Each row of a before or after table is a point. The points were changed in one or more steps. Then noise was added and the rows were shuffled. The steps act on how far a point lies along the listed directions, d1 being the first. Name the steps. A step turns or swaps two directions, mirrors them in a line or flattens them onto one, adds a multiple of one to another, or multiplies one. Angles are multiples of 10 degrees, from the lower direction toward the higher: turns from -170 to 170, lines from 10 to 170 but not 90. Use the fewest steps. Two steps may share a direction if one is a turn and the other turns, adds or multiplies; they go together, in the order done. Otherwise the lowest direction goes first.

Directions:
(1): [-2.87 -1.27  0.21]
(2): [-1.12  2.22 -1.94]
(3): [-0.64  1.84  2.48]
Before (9 x 3):
[[ 0.62 -0.18  0.09]
 [-0.14 -0.18  0.94]
 [-0.35  0.38  0.09]
 [ 0.50  0.13  0.65]
 [ 0.56  0.17 -0.30]
 [-0.32 -0.11  0.72]
 [ 0.01 -0.57  0.08]
 [-0.42 -0.04 -0.56]
 [-0.11  0.57 -0.21]]
After (9 x 3):
[[ 0.58 -0.23  0.52]
 [ 0.04  0.37  0.36]
 [ 0.38 -0.33 -0.30]
 [ 0.55 -0.50  0.62]
 [-0.61 -0.14 -0.21]
 [-0.35  0.48  0.22]
 [-0.18 -0.64  0.49]
 [-0.29 -0.58 -0.15]
 [ 0.11  0.57 -0.39]]
Steps: multiply d1 by -1; turn d2 and d3 by 40 degrees

Directions:
(1): [-0.92  1.77  0.58  2.99]
(2): [ 0.37  2.97 -1.58 -1.34]
(3): [-3.38 -0.44 -1.15 -0.56]
(4): [-0.91  1.04  3.02 -1.49]
Before (11 x 4):
[[-0.20 -0.20  0.54  0.34]
 [-0.05 -0.03  0.52  0.64]
 [ 0.44  0.06  0.01  0.20]
 [ 0.53 -0.39 -0.57 -0.32]
 [ 0.15  0.17 -0.03  1.01]
 [ 0.05 -0.17  0.36 -0.15]
 [-0.14  0.10 -0.39 -0.59]
 [-0.44  0.05  0.60  0.34]
 [-0.64 -0.12  0.01  0.17]
 [ 0.38  0.65 -0.54  0.18]
 [ 0.23  0.00  0.60 -0.88]]
After (11 x 4):
[[ 0.45  0.24 -1.23  0.91]
 [-0.34  1.25  1.63 -0.54]
 [-0.32 -0.08  0.93 -0.96]
 [ 0.69 -1.09 -0.68  0.09]
 [ 0.41 -0.63 -0.45  1.07]
 [-0.51 -0.18 -0.06 -0.39]
 [ 0.25 -0.34  0.37 -0.71]
 [ 0.52 -0.14 -0.18  0.23]
 [-0.44  0.32 -0.06  0.48]
 [-0.01  0.40  0.49 -0.45]
 [-0.04  0.02  0.48 -0.82]]
Steps: turn d1 and d2 by -130 degrees; multiply d4 by 2.5

Directions:
(1): [ 0.84  1.07  1.95 -1.78  0.50  2.65  1.72 -2.74]
(2): [-1.63 -1.34  0.90 -2.35 -2.50  1.19  1.18  2.58]
Before (12 x 8):
[[ 0.10 -0.15  0.03  0.19  0.00 -0.28 -0.33  0.10]
 [ 0.74  0.53  0.89 -0.26  0.88  1.12  0.61 -1.94]
 [ 0.35  0.06 -0.45  0.71  0.12 -0.41 -0.58 -0.16]
 [ 0.20  0.07 -0.17  0.17  0.60  0.04 -0.05 -0.34]
 [ 0.45  0.02 -0.26  0.78  0.17 -0.68 -0.48  0.26]
 [ 0.02 -0.23 -0.12  0.16 -0.08 -0.28 -0.58  0.15]
 [ 0.07 -0.38 -0.25  0.69 -0.18 -0.67 -0.07 -0.08]
 [-0.06 -0.08 -0.56  0.65  0.47 -0.72 -0.36 -0.18]
 [ 0.02  0.11 -0.45  0.84  0.49 -0.22 -0.33  0.05]
 [ 0.62  0.30  0.10  0.18  0.65 -0.11 -0.12 -0.89]
 [ 0.09  0.59  0.41 -0.29  0.15  0.85  0.34 -0.98]
 [-0.04 -0.35 -0.29  0.08 -0.33  0.05 -0.31  0.65]]
After (12 x 8):
[[ 0.19  0.00  0.41 -0.13  0.07  0.07 -0.06 -0.33]
 [-0.19 -0.26  0.14 -0.42 -0.02  0.35  0.30  0.18]
 [ 0.31  0.00  0.24 -0.14  0.10  0.26 -0.29 -0.53]
 [-0.14 -0.38  0.35 -0.80 -0.54  0.33  0.36  0.53]
 [ 0.48  0.12 -0.15  0.33  0.37  0.20 -0.33 -0.47]
 [-0.08  0.07  0.38 -0.61  0.14  0.53  0.58 -0.69]
 [-0.05  0.16  0.39 -0.24  0.14  0.89  0.51 -0.32]
 [-1.02 -1.21  0.06 -0.55 -1.23 -0.05  0.10  1.90]
 [ 0.27  0.12  0.41 -0.40 -0.26  0.74  0.24 -0.48]
 [ 0.30 -0.10  0.39  0.06 -0.17  0.17  0.51 -0.80]
 [ 0.56  0.28  0.69 -0.28  0.02  0.55  0.37 -0.47]
 [-0.78 -0.24 -0.27 -0.05 -0.75 -0.09 -0.11  1.05]]
Steps: turn d1 and d2 by 140 degrees

Directions:
(1): [-2.98 -1.63  1.70 -1.13 -1.34  0.85  1.05  2.51 -0.16  3.09  1.13]
(2): [ 0.11 -2.43 -0.89  3.76  2.69  0.24  1.18  2.07 -0.52  0.24 -1.50]
(3): [-1.04 -1.02  1.34 -1.67  0.23  0.60 -1.32  0.09 -4.11 -1.81 -2.70]
(4): [-1.59  1.10  0.40 -1.19  2.00 -0.82  3.71 -2.53  0.44  1.10 -2.19]
(5): [ 1.65  1.12  1.90  0.86  0.69  3.29  2.21 -0.70 -2.16 -0.38  2.57]
(6): [-3.01  1.64 -3.64  1.61 -1.44  1.98 -0.20 -0.97 -1.33  0.16  0.04]
Before (8 x 11):
[[ 0.18 -0.07 -0.27 -0.40 -0.28 -0.48 -0.30  0.30  0.70  0.09  0.03]
 [ 0.02  0.73 -0.12 -0.55  0.43  0.30  0.21 -0.87 -0.99 -0.79 -0.91]
 [-0.15 -0.61 -0.11 -0.18  0.19 -0.11 -0.10  0.57  0.29  0.51 -0.28]
 [-0.41 -0.23  0.02 -0.61 -0.62  0.13  0.03  0.54  0.45  0.65  0.35]
 [ 0.02 -0.39  0.61 -0.57 -0.09 -0.46  0.20  0.41  0.64  0.75  0.12]
 [-0.94 -0.12 -0.29 -0.26  0.39  0.06  0.58 -0.43  0.13  0.04 -0.81]
 [-0.64  0.01  0.11  0.09  0.44  0.12  0.13 -0.13 -0.96  0.31 -1.10]
 [-0.24 -0.12 -0.26  0.41  0.46  0.19  0.78 -0.36 -0.38 -0.12 -0.32]]
After (8 x 11):
[[ 0.23 -0.08  0.06  0.39  0.18  1.15  0.16  0.01 -0.50 -0.49  0.42]
 [ 0.39 -0.05 -0.01 -0.36 -0.52 -0.15 -0.45  0.45  0.35 -0.06  0.41]
 [ 0.12  0.24 -0.60  1.09  0.77  0.73  0.90  0.20 -0.28  0.07 -0.08]
 [ 0.17 -0.09  0.14  0.96  0.60  0.61  0.12  0.23 -0.97  0.14 -0.34]
 [ 0.36 -0.43  0.20 -0.47 -0.06  0.19 -0.50  0.43 -0.18 -0.06  0.01]
 [-0.10 -0.03  0.01  0.10  0.16  0.49  0.51 -0.32 -0.89 -0.38 -0.12]
 [ 0.62 -0.23  0.77 -0.53 -0.17 -0.16 -0.15  0.33  0.27  0.27  0.45]
 [ 0.35 -0.10 -0.04 -0.39 -0.26 -0.11 -0.11  0.27  0.53  0.05  0.26]]
Steps: flatten d1 and d6 onto the line at 110 degrees; swap d2 and d3; swap d4 and d5

Directions:
(1): [-2.23  0.35  1.09 -2.88  3.19  2.82  0.02  1.51 -0.59  0.02  1.89 -0.87]
(2): [ 0.65  0.48 -0.05  1.86  2.90  1.80  3.11 -2.04  2.50 -1.13 -1.11  1.14]
(3): [-1.37 -0.20  1.13  2.65  1.44 -0.27 -1.02 -3.28 -2.96  2.00  1.63  0.34]
Before (14 x 12):
[[-0.59  0.17  0.01  0.09  0.28  0.44 -0.04  0.00  0.08 -0.07  0.30  0.04]
 [-0.09  0.06  0.34 -0.18  0.08  0.26  0.53  0.14  0.08 -0.04 -0.17 -0.09]
 [ 0.24 -0.14 -0.01  0.92 -0.27 -0.48  0.01 -0.66 -0.08  0.17  0.13  0.22]
 [-0.05 -0.13  0.24  0.02  0.03  0.22 -0.02 -0.24 -0.25  0.17 -0.06 -0.02]
 [-0.27  0.06  0.15  0.50  0.53  0.26 -0.26 -0.29 -0.31  0.13  0.49  0.04]
 [-0.12  0.33  0.20  0.03  0.40  0.28  0.08 -0.13 -0.07  0.17  0.32  0.02]
 [-0.34 -0.10  0.04 -0.63 -0.66 -0.33 -0.83  0.67 -0.74  0.00  0.65 -0.62]
 [ 0.45 -0.06 -0.36 -1.00  0.06 -0.04  0.34  1.04  0.78 -0.46 -0.13 -0.20]
 [ 1.30 -0.22 -0.74 -0.55 -1.75 -0.78  0.04  0.86  1.18 -0.88 -1.14 -0.12]
 [-0.06 -0.02 -0.23 -0.20 -1.10 -0.59 -0.64  0.56 -0.24  0.14 -0.05 -0.21]
 [-0.35 -0.04  0.34  0.28  0.39  0.41  0.03 -0.31 -0.34  0.34  0.07 -0.04]
 [-0.28  0.05  0.26 -0.25  0.09  0.20 -0.15  0.01 -0.21  0.18  0.38 -0.36]
 [ 0.59 -0.23 -0.39  0.56 -0.57 -0.53  0.28 -0.30  0.22  0.10 -0.56  0.05]
 [-0.29 -0.18  0.07 -0.79 -0.29  0.23 -0.42  0.81 -0.22 -0.05  0.18 -0.13]]
After (14 x 12):
[[ 1.22  0.24 -0.93 -3.08 -0.20  1.26  1.61  3.06  3.48 -2.48 -1.57 -0.47]
 [ 1.28 -0.05 -0.92 -1.74 -0.98 -0.37  0.69  2.28  1.98 -1.19 -1.03 -0.23]
 [ 0.59 -0.01 -0.22  1.04 -0.11 -0.23  0.67 -0.73  0.72 -0.58 -0.39  0.17]
 [-0.71 -0.12  0.53  0.55  1.01  0.39 -0.12 -0.72 -0.82  0.53  0.96  0.07]
 [-0.09 -0.13  0.31  0.27 -0.02  0.11 -0.17 -0.51 -0.55  0.31  0.09  0.01]
 [ 0.16  0.06  0.13  0.52 -0.29 -0.32  0.04 -0.56 -0.14  0.22  0.00 -0.12]
 [ 0.26  0.21 -0.21  0.22  0.27  0.40  0.89 -0.01  1.17 -0.53 -0.62  0.20]
 [ 0.09 -0.04  0.19 -0.40 -0.58 -0.12  0.24  0.46 -0.03 -0.04 -0.26 -0.15]
 [-0.39  0.07 -0.16  0.56 -0.42 -0.26 -0.45 -0.20 -0.28  0.20  0.24  0.04]
 [-0.44 -0.13  0.42  0.89  0.05 -0.14 -0.43 -0.79 -1.07  0.85  0.29 -0.05]
 [-0.21 -0.01  0.02 -0.58  0.79  0.76  0.45  0.36  0.12 -0.01  0.10 -0.32]
 [ 0.71 -0.18 -0.40  0.04 -0.69 -0.13  0.45  0.37  0.91 -0.62 -0.79  0.36]
 [-0.07  0.25  0.16  0.39 -0.18 -0.26 -0.35 -0.33 -0.61  0.50  0.45 -0.03]
 [-0.42 -0.12  0.27  1.24  0.28 -0.15 -0.80 -0.94 -1.11  0.66  0.74  0.11]]
Steps: turn d1 and d2 by -150 degrees; multiply d3 by 2.5
